Every row gives one point. Each table stands for the endless flat space through its points: a line for two points, a plane for three, and so on. The two share one point or none. Which?

First:
[[21.6 -3.7 24.2]
 [22.6 -1.3 29.0]]
Second, 2 rows:
[[21.0 -4.3 16.4]
 [22.4 -0.1 18.2]]
They share: [19.6 -8.5 14.6]

First:
[[-22.7  21.2   8.0  -7.3]
 [ -5.6  10.1  -3.4 -26.8]
 [-19.4  15.3  14.8 -14.3]]
Second, 2 rows:
[[-25.4  25.6   4.2 -15.0]
 [-14.2  14.8   4.2 -13.4]]
They share: [-17.0  17.5   4.2 -13.8]

First (5 x 8):
[[ 14.7   0.5   1.4   3.8 -50.7  23.1   0.3 -26.5]
 [ -4.5  13.4  -9.5  30.5 -14.9  16.5 -15.3 -17.5]
 [ -9.3 -29.6  -6.1  14.6  17.6  21.3  43.9  -2.7]
 [ 12.9   4.9  -3.2   7.5 -46.2  18.9  -3.9 -23.6]
 [  4.7   1.3 -34.2  11.4   2.1   0.3  21.5   7.7]]
Second (4 x 8):
[[-24.8  -6.1   0.7   4.1  -8.4  26.5  21.3 -26.3]
 [-16.1  -7.9   1.1   3.1 -16.3  21.2  27.2 -37.0]
 [-10.4 -13.0   3.5  13.1  -0.7  18.6  23.6 -16.2]
 [ 23.2  -9.1 -12.1  37.3   5.0  14.3  11.9  11.9]]
They share: no point

First:
[[-14.6   0.7  -9.3  10.3  14.3  23.3  11.9 -25.6  19.5]
 [-13.0  10.3   5.1  15.5  15.9  33.3   7.5 -19.2   0.7]
 [ -3.0 -10.1  16.3  11.0  11.1  18.8  17.4  -8.8  13.4]]
Second, 3 rows:
[[ -8.7  -6.8   6.2  24.9  11.5  15.2  14.4 -10.7  11.0]
 [ -0.9  -0.7   4.7  -3.4   9.2  28.9  23.9 -30.1  18.3]
 [  7.9   5.3  -3.7  15.4  23.2  25.3   8.3 -24.5  19.5]]
They share: no point

First (2 x 12):
[[  1.5  12.5  22.1 -17.0 -12.3 -18.5   2.5  22.0 -10.3  19.3   1.3  -1.3]
 [-15.7  23.3   8.1 -12.6 -19.1 -14.9   1.7   6.8  -1.9  14.5  -3.5   3.1]]
Second, 3 rows:
[[  0.6   6.6  22.7 -21.1 -19.6 -19.1  -0.3  21.1  -9.1  15.5  -2.5  -1.3]
 [ 19.8  16.5  14.3 -13.6 -36.2 -12.4  10.8  22.9 -12.3   9.5 -11.1   1.0]
 [  5.5  11.5  19.2 -17.9 -23.6 -16.8   3.4  21.4  -9.6  13.5  -5.2  -1.5]]
They share: no point

First (5 x 14):
[[ -5.9  12.6  10.1  -5.1  10.0  12.8 -22.0  12.5 -16.1   8.1 -12.9 -10.8
    3.3 -10.0]
 [-25.9  -7.6  31.7  -8.0  19.1   8.4  -0.3  -0.4 -12.5   2.8  -6.3 -16.0
   -9.3 -20.2]
 [ -9.7 -23.4  -0.3  27.0  11.3   4.8 -22.5  11.2  -9.3   4.2 -28.3 -15.8
   -5.9   1.8]
 [-33.9 -30.7  26.2  13.2  20.2  12.4   3.1  -5.0 -13.2  -4.6 -11.2 -18.3
   -7.7  -7.6]
 [-22.2 -12.8  13.2  12.3  13.2  20.8 -10.4   1.8 -19.1  -2.4 -12.4 -14.0
    6.5   0.2]]
Second (4 x 14):
[[-29.1 -18.1  -8.3 -21.0   9.7  10.9  -9.9   5.6  -6.6  -5.8 -23.7  -1.4
   -9.6  21.6]
 [-15.5  -9.8  -1.6  -7.9  -1.3   3.8 -11.4  22.9 -19.8  -5.2 -11.1 -16.1
  -15.3  11.7]
 [-29.5 -13.0   5.0  -6.9  31.3  17.7 -11.3  -9.9  -7.2  -2.3 -18.9   0.8
    5.0   6.7]
 [  0.4  -5.7  14.5  22.0  25.2  -2.8 -18.5   4.3 -39.0  -8.3  -1.2 -18.1
   12.5 -19.7]]
They share: no point

First:
[[-10.2 -15.9 -36.8 -23.2   3.6 -35.2 -18.4  -0.1  12.7  11.7   3.3  18.6
   -6.8  -3.5  20.7   7.3  22.4   0.4 -10.2 -31.1]
 [-21.3 -27.1 -31.5   2.8  -4.8 -29.3  -4.3 -13.8  -2.3  16.1 -10.7  10.1
  -27.7   9.9  -2.0  -6.8  12.3   7.6 -10.1 -12.6]
 [ -8.6 -23.3 -20.1   1.3   7.0 -11.2   8.9 -21.2  -8.2   3.6  -3.6  -9.7
  -25.8  14.7  -0.6   4.7   4.9   1.7  -1.2   8.8]
 [ -0.8   7.7 -32.8 -39.5  -2.0 -18.3 -10.0   5.3   2.4   8.7   0.9  -4.9
    3.3   3.6  37.9  16.5  17.7   4.4  15.1 -16.4]
 [-16.3   1.1 -19.3 -12.9 -34.1  -5.0  -4.2   9.5   2.6  22.5 -28.4  -0.4
  -28.8  26.5  13.7 -27.8  -1.2  36.4  -0.8 -23.4]
 [  6.3  -2.4 -19.0 -14.4  13.1   0.8   9.2  -8.3  -7.1  -1.5   2.0 -22.3
  -15.9  17.2  16.9  19.8  12.2   5.6  13.8  13.8]]
Second (4 x 20):
[[ -7.6  -7.3 -21.7 -25.4 -13.7  -3.6  13.4   6.5 -13.4   1.1 -11.8   4.4
  -12.9  13.0  15.1 -15.7   7.2  23.6   0.1  -2.0]
 [ -3.6 -12.1 -21.0 -17.1 -13.9  -5.9  13.6   8.6 -14.3   4.0  -7.1   9.4
  -18.1  13.4  11.0 -13.2   1.2  18.6  -0.8  -3.2]
 [  2.6   7.9 -20.3  -7.2   9.9  -7.4 -16.8  -0.5  17.6   9.3  -4.8 -11.4
  -19.1  15.8  27.1  15.3  17.4  11.6   8.3 -18.0]
 [ -5.2  20.7 -19.2 -22.0  11.9  -4.9 -19.7  -1.5  23.7   0.1 -13.1 -25.4
  -10.9  14.1  35.5  13.0  33.9  23.3  15.0 -16.6]]
They share: no point

First:
[[ -1.8 -12.9   8.9 -13.7   4.1  17.6 -12.2 -14.0   9.7  -0.9  12.4 -10.9
   -8.5   1.3  -6.7 -22.3 -11.7  -5.4 -11.2  -9.8  12.3  11.4  10.5  20.5]
 [ -3.0  -9.9   4.3 -18.4   1.1  19.3 -12.8 -11.8   6.5  -0.7  10.0  -7.4
   -8.9   5.1  -7.8 -26.6 -12.9  -8.6  -8.2 -12.7  10.3   7.4  14.3  24.4]]
Second, 4 rows:
[[  6.0 -16.6  -2.1   9.4   9.8  -0.3 -11.8 -16.2  39.1  -5.8  11.2 -22.3
  -24.9  -2.0 -12.2 -14.9   0.5 -16.0  -0.4  -3.6  30.1  13.5  19.6  24.4]
 [ -2.6 -18.0  24.0 -28.4  20.5  14.3 -29.8 -17.3   3.7  -0.4   7.3 -21.6
  -10.8   7.2   1.3 -10.3 -10.9  11.8 -22.4  -3.2   9.7  23.8   7.6   4.6]
 [ -6.7 -25.4   3.9  -3.5  15.6  -0.5 -19.0 -27.1  33.4   3.8  20.2 -26.6
  -23.7   2.3  -5.0 -18.6  -3.4  -6.0  -4.8   4.4  22.6  18.5  19.9  10.0]
 [  4.2 -16.5  -5.8   8.6   4.4   2.6  -5.2 -18.0  37.4  -1.8  17.9 -17.9
  -17.2  -9.6 -16.2 -25.2  -2.1 -13.5  -4.4  -6.5  28.0   9.2  12.4  23.9]]
They share: no point

First, 5 rows:
[[-15.4   4.3  11.2   5.5  -3.9  -9.2 -28.1  14.1 -26.7   4.2   4.8  15.1
   -9.4 -17.6   8.3   4.2 -28.1  23.1  10.9  -0.7  11.2  -3.8  -3.3   1.3]
 [-29.4  -1.1  16.7   2.7 -12.6   1.3 -21.5  16.5 -23.6  17.9   5.3   9.6
   -5.7 -16.5  13.7  12.1 -19.0  29.2   4.9  -4.9  15.7 -12.6   1.8  -1.6]
 [  4.1  13.2  -4.8   8.0  -4.5  -0.3 -15.1  24.8 -31.1  -6.7  -8.8   9.7
   10.8 -37.1  14.6  18.7 -24.5  21.4  11.2 -25.2  27.7   4.8  14.1 -11.9]
 [-18.5  -7.2  18.8  -8.5 -24.9  -1.6   7.7  -1.1 -44.6  12.9  -5.8   4.3
   13.1 -34.1 -10.7  33.7 -17.2  16.6  18.5  -8.4   3.3  13.5   4.1  20.6]
 [ -0.6  -1.7  -6.5   1.1  -2.7  -7.5   6.7  15.8 -14.2 -12.4  -8.7   7.5
    6.0 -15.7 -10.9  18.2 -18.6  -5.9  10.2 -18.1  -6.0  27.3 -14.4  -9.0]]
Second:
[[ -4.8   2.2   3.3  11.0  10.3 -26.0   9.8  20.8 -18.2  -1.7  -7.1  12.5
    5.1 -13.4   0.3   3.8   3.7 -11.3   7.7   0.8  10.1  14.9  -1.0   5.3]
 [-15.4  -3.1   6.1   9.6  -9.0  12.1   4.9  23.0 -24.6  19.5 -11.9  13.0
   -2.1 -14.0  -2.7  22.5 -22.3  16.7   4.8 -32.5  23.5  -2.1  -7.2 -11.7]
 [-13.3  23.7  17.9 -17.9 -19.8   7.5 -31.3  21.9 -41.2  17.5   2.2  11.3
  -19.6 -17.7  12.2  -5.2  -2.4  18.9  31.4  -0.2  13.6  31.9   7.6   9.1]
 [-31.2  -9.7  -5.0 -11.9 -18.7  10.0 -16.6  15.3  -4.0  -6.0   1.7  -0.8
   10.9 -20.7   9.9  36.1 -30.5  24.9   3.8 -19.9 -11.8   6.2  -3.5 -22.4]
 [-18.9  17.0  16.0 -19.9 -15.4  -6.2 -23.6  30.7 -27.2  13.5 -12.8  24.0
   -8.8 -29.6  22.3  14.1  -5.3  13.5  33.1 -11.5  18.1  27.1  12.0   2.3]
 [-28.9   1.1  -2.1 -15.4 -14.6   8.0 -21.0  18.2 -16.6   0.6   0.8   3.1
    3.4 -18.3  11.5  24.8 -20.3  22.9  14.8 -11.4  -5.6  17.0   4.5 -11.6]]
They share: [-15.8  -2.1   3.5   1.7  -8.7  -0.1  -3.7  18.4 -16.4   3.6  -3.1   6.7
   2.6 -16.1   2.5  17.8 -16.0  10.9   5.6 -15.3   6.0   7.5  -5.2  -8.8]

First, 4 rows:
[[-10.1  19.6  -6.5 -28.5   7.2  21.1  -7.5 -14.8 -16.3 -23.2  11.8   3.6
   16.0 -10.1 -24.0  17.7   0.4  40.3   8.6  -8.6  31.1  20.8  -3.2   7.2]
 [  5.5  13.6 -10.1  -8.9  -0.4  19.9 -10.3  -8.4  -7.1 -28.4  -6.6   1.6
   14.8 -13.3 -15.6  16.1  -9.6  21.1   2.6 -15.8  15.5  20.4   1.6  -4.0]
 [-20.1  36.4 -14.0 -41.8  19.5  11.0   4.0 -25.7 -30.0 -16.7  15.6   2.5
   15.1 -14.7  -8.4   8.3   0.4  38.9   2.4  13.5  22.1   7.4   5.1   9.7]
 [ -9.4  28.9 -11.0 -28.6  20.3  10.8  -3.8 -21.8 -19.8 -14.5  13.0   7.5
   13.3 -11.7 -15.3  14.7  -4.5  29.7  -1.7   9.8  17.6  10.1   5.0   6.4]]
Second:
[[  8.1  25.9  -3.6  -8.5   7.1  15.8 -22.3 -14.4 -18.9 -11.7  -3.9  21.4
   17.1  -4.4 -23.0  24.5 -12.3  20.3  -0.7  -9.5   5.5  11.0  -0.3   3.2]
 [  3.3  16.9 -13.4  -3.9  15.1  16.4 -11.1  -7.2  -5.5 -19.7   9.3   9.4
   17.5  -5.8 -18.0  13.7 -14.3  19.5  -0.3  -8.1  18.1  20.4   9.9   6.0]
 [ 11.1  25.4  -0.5 -15.6   1.3   8.3 -18.3 -18.0 -21.6 -16.7  -5.5  20.2
   14.1  -8.3 -23.1  23.3  -8.7  22.1  -2.5  -0.6   5.2   8.1  -3.8  -4.8]]
They share: no point

First (4 x 24):
[[ 24.2   0.6   1.7  21.2   5.1 -22.9  -6.8 -16.7  32.1   6.3 -17.9  19.6
    3.3  -3.6 -17.2 -12.6 -17.3  34.4  -4.0  24.4  27.9  -1.5  -6.0 -37.4]
 [ 19.6   0.0   6.3  17.9   5.1 -18.2  -3.9 -10.4  29.1   9.2 -15.7  18.0
   -0.7   0.6 -23.7 -15.7 -11.5  33.9  -0.1  27.7  28.9  -0.7  -6.8 -37.0]
 [ 12.2  15.3  -6.4   6.5 -15.9 -15.7 -13.0 -12.5  15.5   0.8  -9.7   0.5
   14.9   7.4 -15.0  -4.9  -3.9  22.8   8.6  17.8  15.3  -3.6  -4.2 -19.8]
 [ -3.8   8.0  -0.1  12.9  -6.1   1.8   6.7  14.8  12.7   8.6   6.7  10.8
   -6.5  26.2 -37.1  -7.5  -1.3  18.5  22.1  19.3  12.3  -8.1 -17.0 -20.6]]
Second (3 x 24):
[[  4.1  12.6 -16.9   8.8 -13.1 -13.6  -5.2  -4.0  25.4  -0.4   0.4  14.6
   14.4  17.9 -16.9   6.3 -14.9  20.1   7.1  12.2   6.0 -10.0 -13.3 -28.1]
 [ -6.0  22.2  -6.5  20.6  -3.6 -17.2   5.7   5.5  13.4 -17.0  -7.1   2.9
    1.5  26.9 -13.0  12.7  -9.6   3.4  11.8  28.7  20.4 -14.9 -13.4 -28.3]
 [ 22.9  10.2  -9.3   6.0 -15.1   5.6 -15.2 -14.4  23.0  10.8  -5.6   2.6
   19.2  -1.3 -21.7 -12.1  -9.7  29.3   9.9  -4.6   1.2   1.2  -8.1 -10.5]]
They share: no point

First, 2 rows:
[[-20.6   7.0  -7.7 -13.2  15.9  -9.2 -20.3  -6.2  -2.7  23.1   5.2 -14.9
   17.2  -7.0   7.3  14.8  13.9 -21.1  16.6  16.3   9.4  14.4  11.4 -13.6]
 [ -6.8  10.9 -19.7 -21.0  22.2 -22.4 -11.3 -20.3  -1.5   9.9  11.2 -12.8
   16.0 -18.1   8.8  22.0   8.2 -10.9  21.7  15.1  -5.0  27.9  17.7 -22.0]]
Second, 2 rows:
[[-16.0  -0.7  -6.9 -26.3  26.4 -24.7 -28.7   3.2   4.6   4.0  18.6 -13.3
   14.7  -4.4  -0.3  21.7   6.3 -10.8   5.4   7.8   8.5  12.9  10.5  -1.7]
 [-16.0  11.3 -13.3 -12.3  15.2  -9.9 -13.5 -15.6  -4.6  23.6   3.4 -14.5
   17.5 -12.8  10.5  15.7  13.9 -20.0  22.6  18.6   3.3  20.9  14.5 -21.3]]
They share: [-16.0   8.3 -11.7 -15.8  18.0 -13.6 -17.3 -10.9  -2.3  18.7   7.2 -14.2
  16.8 -10.7   7.8  17.2  12.0 -17.7  18.3  15.9   4.6  18.9  13.5 -16.4]

First, 3 rows:
[[-10.5 -13.7  -9.9  12.3  24.0 -19.3  -8.2   7.3  -9.7   6.5   8.0  11.3
   20.5   2.6  -8.6 -19.6  -7.4   8.1  -5.6 -21.9  22.0   5.2  11.2   7.1]
 [ -7.1 -17.5  -8.8  14.0  23.3 -21.6  -3.5  11.5 -14.4   8.1   4.7  11.7
   24.0   5.1  -9.8 -18.9 -11.4  11.7  -2.8 -25.5  23.4   6.4  13.6   5.6]
 [-16.6  -8.6 -15.7   7.2  22.4 -10.6 -17.3   0.7   0.2  -0.5  13.9   7.3
    8.6  -7.2  -1.3 -18.3  -3.9   3.5 -14.5 -11.5  14.6   4.5   8.4   5.9]]
Second:
[[-15.2 -17.4 -15.4  26.6  37.0   9.9 -28.6  -4.3   0.3 -23.5  10.0 -24.6
   19.7 -30.7 -10.5   2.1 -19.0 -10.8  -1.7 -17.8   3.2  17.1  11.6   2.6]
 [-17.8 -25.8 -15.6  14.3  13.1  -0.7   0.3 -11.1   9.8   5.7  15.9  -9.0
   29.8 -16.8   9.4  15.3  -6.5 -10.6   0.8 -10.8  -3.5   2.8  16.9  10.0]
 [ -5.1 -26.1 -33.5   8.9  29.4  -1.4 -30.2   9.4  -7.1 -11.6  20.9  -6.9
   21.6 -10.7  -0.7 -10.8 -14.4   1.3  -6.3 -21.2 -10.8  16.7  21.9  -9.6]
 [-16.7 -28.3 -18.4  10.9   9.2  -4.2   5.2  -9.0   9.2  10.5  17.5  -8.0
   34.2 -12.0  11.8  17.7  -5.9 -10.9   3.2 -11.4  -8.1   1.2  21.8   9.6]
 [-16.0  -7.8 -25.8   1.7  19.1 -10.5 -16.3  12.1  -4.3 -16.3   4.8   5.6
    3.4 -13.5   1.4 -21.6 -13.9   4.8 -12.5 -12.0   8.0   0.8  12.0   3.0]]
They share: no point

First:
[[ 26.2  -5.1 -19.6  15.4 -10.7   2.8 -17.3 -16.7   2.2  25.3  -4.4  24.3
   -1.1 -19.4 -17.9 -18.0  12.9  21.8   0.8  17.7 -41.8  -2.8  -0.5 -18.2]
 [  9.9 -17.7 -19.9 -10.2 -14.5  -8.8 -15.2  -8.5 -21.2  20.4  13.1  10.8
   34.0  16.7 -28.4 -24.3 -14.7  24.3   6.5  -0.1   2.8  14.8  -1.3  20.2]
 [ 24.7 -16.3 -37.2 -19.6  -2.5  18.0 -25.3  -6.8 -17.4  11.6   3.2  14.7
   33.5  13.0 -20.1  -4.8 -23.5  14.6  17.9  -7.0   4.6  15.8  -8.9  14.4]
 [ 10.0  -5.6 -25.4  -9.1 -10.5  20.8 -44.3 -19.2 -37.2 -26.4 -44.0  30.0
   -2.9  16.0 -13.3  -0.4 -34.3  14.1  23.9 -18.0  26.9   5.9  31.1  -6.9]
 [ 31.9   1.7 -25.9  11.4 -17.5  14.5 -46.8 -15.1 -10.9   3.0 -18.8  40.5
    7.4 -11.0 -30.6   1.0   0.8  15.7  28.3  12.5 -14.2  -0.3  -0.5  -3.7]
 [ -3.8   5.0   1.2  26.5 -30.9  -3.9 -30.5 -39.6 -22.9   3.6 -13.7  54.3
  -23.5 -18.3 -41.5 -19.9   9.2  21.5   4.3  15.8   2.5  -0.6  42.1 -15.4]
 [ 13.6 -15.1 -15.8  -0.2 -24.8 -21.2 -28.5   1.2 -22.8   6.9 -14.2   2.1
   21.6  21.8 -14.0 -30.7  -9.3  34.3  16.0   0.7 -16.3  -4.5   3.8   1.5]]
Second (6 x 24):
[[ 10.3 -10.7  -3.9  16.8   2.5  -4.9 -44.8 -16.4 -19.1  -1.6  -0.2  17.2
   -2.5 -32.0  -0.3 -21.7 -22.4  21.8  -0.8  -6.2 -11.3 -13.5  -0.1   0.9]
 [  6.8 -11.6  -4.3  18.1  -4.8   6.7 -36.3 -26.1 -20.0  12.4 -15.7  21.8
   -0.2   0.7  -8.8  -4.6  -8.7  13.7  12.0 -18.8 -16.4   4.5  15.6   4.6]
 [  1.0 -17.6 -12.8   9.4 -12.5  11.8 -25.6 -18.0  -6.6   0.6  -1.0  18.8
    1.5  -5.3   0.0 -23.7 -20.3  10.0   1.8  -8.4 -15.0   6.2  11.7  -2.7]
 [  2.4   7.3 -16.8  10.6  -2.0   2.6 -31.1 -48.3 -41.5  17.7 -32.7   7.1
    0.6   3.7  -4.9  10.8 -14.0  14.0   9.3 -39.0 -26.6  14.6   6.0  -6.8]
 [ 15.9   6.0 -24.4  -5.8   0.7  -6.4  -5.4 -18.0 -26.7  24.5 -15.1   9.3
   17.0   8.8 -13.4  -7.4 -15.5  24.4 -13.3  -3.8   0.0  25.2  -7.4  -4.9]
 [  4.2  -2.9 -29.2  -6.6 -23.8  10.2 -24.9 -45.3 -27.5 -12.7 -12.3  11.1
    0.6 -16.5  -9.5 -24.8 -15.4   2.0   3.3 -17.8 -16.2  -3.0  10.0 -23.4]]
They share: no point

First:
[[ -6.7   3.4 -31.2  -3.2  14.7  -8.5   4.5  -0.5  -9.6 -15.7   0.9  -8.2
   24.8  -4.6  27.1  -7.0 -10.3   7.7   1.7 -10.1  -2.3  11.8 -37.2 -17.0]
 [ -5.6   3.7 -10.0 -21.0  11.4   0.9   4.9  13.4  -5.7  14.7 -31.3  -1.1
   17.7 -11.2 -10.5  -1.7   3.8  -3.2  21.3  -6.1 -11.3  16.3 -12.4 -10.9]
 [ 10.6  13.7  -0.5 -28.2  20.9   3.5  -5.3  10.8  -5.7  13.5 -29.0 -13.6
   20.0  -7.0 -11.2  14.4  27.8  -0.2  19.0 -22.8  -4.9  15.9   6.2  -5.6]
 [-11.9   5.4 -19.2 -13.8  10.3  -0.5   5.5   6.7  -4.2   7.5 -19.5   1.2
   23.8  -5.8   2.5  -5.8  -7.9   4.9  14.3  -1.7  -8.7  12.8 -25.6 -13.2]
 [ -1.7 -10.4 -20.5 -10.8   3.9  -5.7  17.2  15.2 -10.8   3.0 -26.5 -12.5
    4.5 -20.5   0.9  -7.1  -0.1 -17.0  21.9 -10.9 -21.2  28.3 -22.0 -22.9]]
Second (6 x 24):
[[ -4.7  15.8 -36.5 -29.7  24.9 -27.5  -1.6  12.6  -2.8  -0.9 -12.9 -22.1
   27.2 -15.4   5.3  16.0  -2.9 -12.6   9.8  -2.8 -20.8  20.8  11.1 -25.7]
 [  6.8  13.1  -9.1  -2.2   1.8   0.1 -21.0 -17.9  11.6 -11.5 -21.8 -16.6
   22.6 -13.2  12.7 -20.3  27.4  31.3  13.6 -14.3   2.9  16.1 -24.9 -16.3]
 [ -5.7  -2.4 -21.4 -19.0 -11.6  12.6  -1.8  -4.4 -20.1   0.9 -38.5  10.6
    7.4   7.3  13.9  -4.3   4.4  10.1   9.8 -14.5 -10.7   5.0 -17.8   4.0]
 [ -0.7  -0.2 -19.4  -4.8   6.4   4.8  -0.5   2.1 -12.1   0.7 -22.1  -8.5
   12.2  -9.1  17.5 -10.6  13.1   7.5  22.1 -26.5  -7.8  12.6 -34.0 -14.5]
 [-12.3   9.7 -35.5 -12.4   0.4   2.2   1.3   4.3 -14.7   9.3 -19.0  -4.7
   -1.7   2.6  29.1   1.7  -7.3  -2.9  25.3 -19.7 -14.2   6.5 -22.1  -9.3]
 [ -3.8   0.1 -39.0 -31.7   9.8 -17.9  -5.3  16.5 -15.0   5.3 -30.6 -14.2
   25.5 -10.9   8.9   4.1   8.3  -4.3  11.7  -3.0 -26.6  11.1  -3.6 -20.5]]
They share: no point

First, 5 rows:
[[ 30.8  -1.9  16.2  -8.8 -25.8 -19.1  23.8  -7.2  30.6  14.9 -19.4 -22.5
    3.1   7.1  -9.7   7.3 -16.4   0.6 -27.8  12.3   3.6  -7.3  25.5 -18.7]
 [ 28.8   4.6  10.8  -3.8 -25.9 -12.3  24.8  -6.2  17.8  11.6 -13.1 -20.1
    1.6   2.7 -11.0  -0.3 -10.0  -1.0 -18.3  22.5  -6.3 -14.1  18.7  -8.9]
 [  5.3   6.8  10.1  26.3 -34.0  -3.2   0.4   3.1  14.5  24.8  -4.9 -20.1
  -14.4 -22.5 -29.6  10.6  11.4 -21.6   6.0  13.8 -14.6  -8.1 -15.5  -1.0]
 [  8.9   3.8  13.3  24.5 -43.7  -0.5   5.2   7.4  20.6  27.8  -4.2 -27.8
  -13.9 -19.4 -31.1  11.3   9.3 -15.2   1.7  15.6 -17.4  -8.3 -12.7   1.6]
 [ 20.0   2.6  13.1   3.0 -22.1 -20.4  12.7  -6.1  25.8  18.5 -17.7 -17.3
   -4.6  -5.2 -15.7  11.7  -9.2 -11.0 -15.6   7.4   4.4  -4.3  11.9 -19.8]]
Second (4 x 24):
[[ 18.5   2.6  11.8  16.7 -13.5  -9.6 -11.9   2.9   3.4  14.5 -11.8 -32.0
    6.7  -3.3 -14.8  -3.9  12.7 -20.4 -15.6   6.5   4.5 -21.9   6.9  -7.5]
 [ 18.8  -5.8   1.0   2.9 -15.3 -10.8  14.2   1.1  10.9  12.1 -15.1 -14.6
   -2.6   3.0 -18.4   1.5   0.1 -14.1  -4.8  26.3  -7.8 -15.3   6.9 -11.1]
 [ 19.9  14.4   9.4  -8.7 -25.4 -26.2  40.9 -23.5  33.4  14.8 -17.2   8.7
  -16.2 -13.4 -13.1  18.8 -27.6  -3.5  -6.7  17.4  -4.9   8.4  11.9 -23.3]
 [ -2.8 -13.6  13.6   7.7  -6.8   4.0   4.0 -21.1  -4.9  -8.8 -31.5 -32.9
    2.3   8.5 -42.5   4.4  10.8 -20.6  -0.1  25.2  -2.4 -15.8  -6.1 -15.5]]
They share: [ 19.1   6.2   9.4   4.7 -18.5 -16.4  12.7  -7.9  16.4  14.3 -14.4 -13.4
  -3.7  -6.5 -14.6   5.9  -5.1 -12.8 -10.6  13.5  -0.9  -8.9   8.9 -14.3]

First:
[[-25.3   7.7   1.6  33.9   6.5 -33.6 -12.8 -18.2  -7.9   1.2 -13.3  13.5
   -1.4   2.8 -34.5 -23.6  -2.9  22.1  13.1 -15.0  11.8 -20.0 -13.3   7.0]
 [-10.9  10.5 -26.0 -18.9 -10.1  -3.1  -2.4  13.3  18.5  18.6 -19.6  13.4
  -23.4  10.7  20.9   7.6 -10.6   3.7  -9.9 -14.0  39.1  17.3  28.3  -5.9]
 [-23.3   9.0  -4.1  -1.5  -7.5   3.7 -25.0   6.0  -5.4  10.8 -14.1  17.1
   -3.8  10.5   3.5 -13.3 -21.9  25.7 -15.5   7.7  33.8   2.6   9.2  -6.8]
 [-13.3  24.9 -23.8 -20.5 -26.5   7.7  -5.0  17.5  11.3  -5.0 -29.0  -2.2
  -17.4  -0.1  15.9   7.0  -3.6  -1.3  -1.1 -23.8  18.5   5.1  15.5 -18.3]
 [-17.9  28.9 -20.7  12.7 -23.9 -12.5   1.1  10.8  -6.7 -20.4 -27.3  -4.8
  -15.4  -2.5 -20.0   0.1  -5.7  -1.6   8.3 -28.3  -1.8 -11.2   5.9 -19.7]
 [-17.4  29.3 -14.9  -1.1 -29.7  -7.8  -1.3   4.4   2.4 -25.9 -32.7 -10.7
   -6.9 -10.8 -12.1  -2.0  10.4  -3.8  18.3 -40.4  -7.3 -16.2  -8.1 -14.4]]
Second, 7 rows:
[[-15.5  26.4 -18.0   1.0 -35.4   0.7  15.2  -2.5  13.6   2.1  -3.9  22.1
   -8.9   8.6 -14.1   6.0 -11.1  -5.0 -11.7  -5.4  15.8 -26.4 -10.2 -13.0]
 [-26.5  25.0 -14.6  -6.2 -32.3   6.8   3.3   0.7  16.2   1.6  -7.3  24.7
   -5.8   1.2  -5.2   5.8 -23.9   4.1 -24.8 -20.7  35.4 -32.5 -17.4 -18.6]
 [-40.8  42.0 -29.7  -9.4 -28.1  -4.3  -2.9 -17.4  -3.8  13.5 -10.7  11.4
    1.0  26.7   4.0  15.8 -22.8   2.4 -26.2 -31.3  49.4 -31.1 -23.5 -18.7]
 [-30.0  28.9 -22.5   8.8  -4.5 -27.1 -31.7   4.3 -31.8  17.9 -28.5  -4.5
  -11.4  26.1  13.3  -8.3 -23.4  22.7 -22.7 -37.8  40.9  -6.1  17.6   5.5]
 [ -8.2  -2.9  -0.1  -7.6  -2.9 -18.9 -20.3  21.5  -2.0  11.1 -21.7   5.7
  -15.2   4.9   2.7 -18.3 -16.6  23.5  -1.7 -35.2  25.7   1.5  19.0  -1.1]
 [-18.9  -2.3 -10.4   8.4  -1.7  -8.0  -7.7  22.9  17.7 -21.8 -31.5  19.9
  -19.8 -27.2 -14.3  -4.2 -11.1  14.9   8.6 -10.9  16.7  23.9  22.7 -18.3]
 [ -6.6  26.8 -26.9  24.5 -27.7 -10.9  21.0  -7.7  -0.3  -1.9  -8.0  10.5
  -15.6  14.5 -24.9   1.6   5.3 -15.4   1.4  17.2 -10.7  -9.2  15.5   6.0]]
They share: [-17.4  13.9 -16.2   4.1 -12.3 -13.1  -4.3   5.9   0.9   1.0 -19.4   9.8
 -13.1   5.6  -7.6  -2.9 -10.2   7.6  -2.0 -16.0  19.3  -0.2  11.7  -6.5]
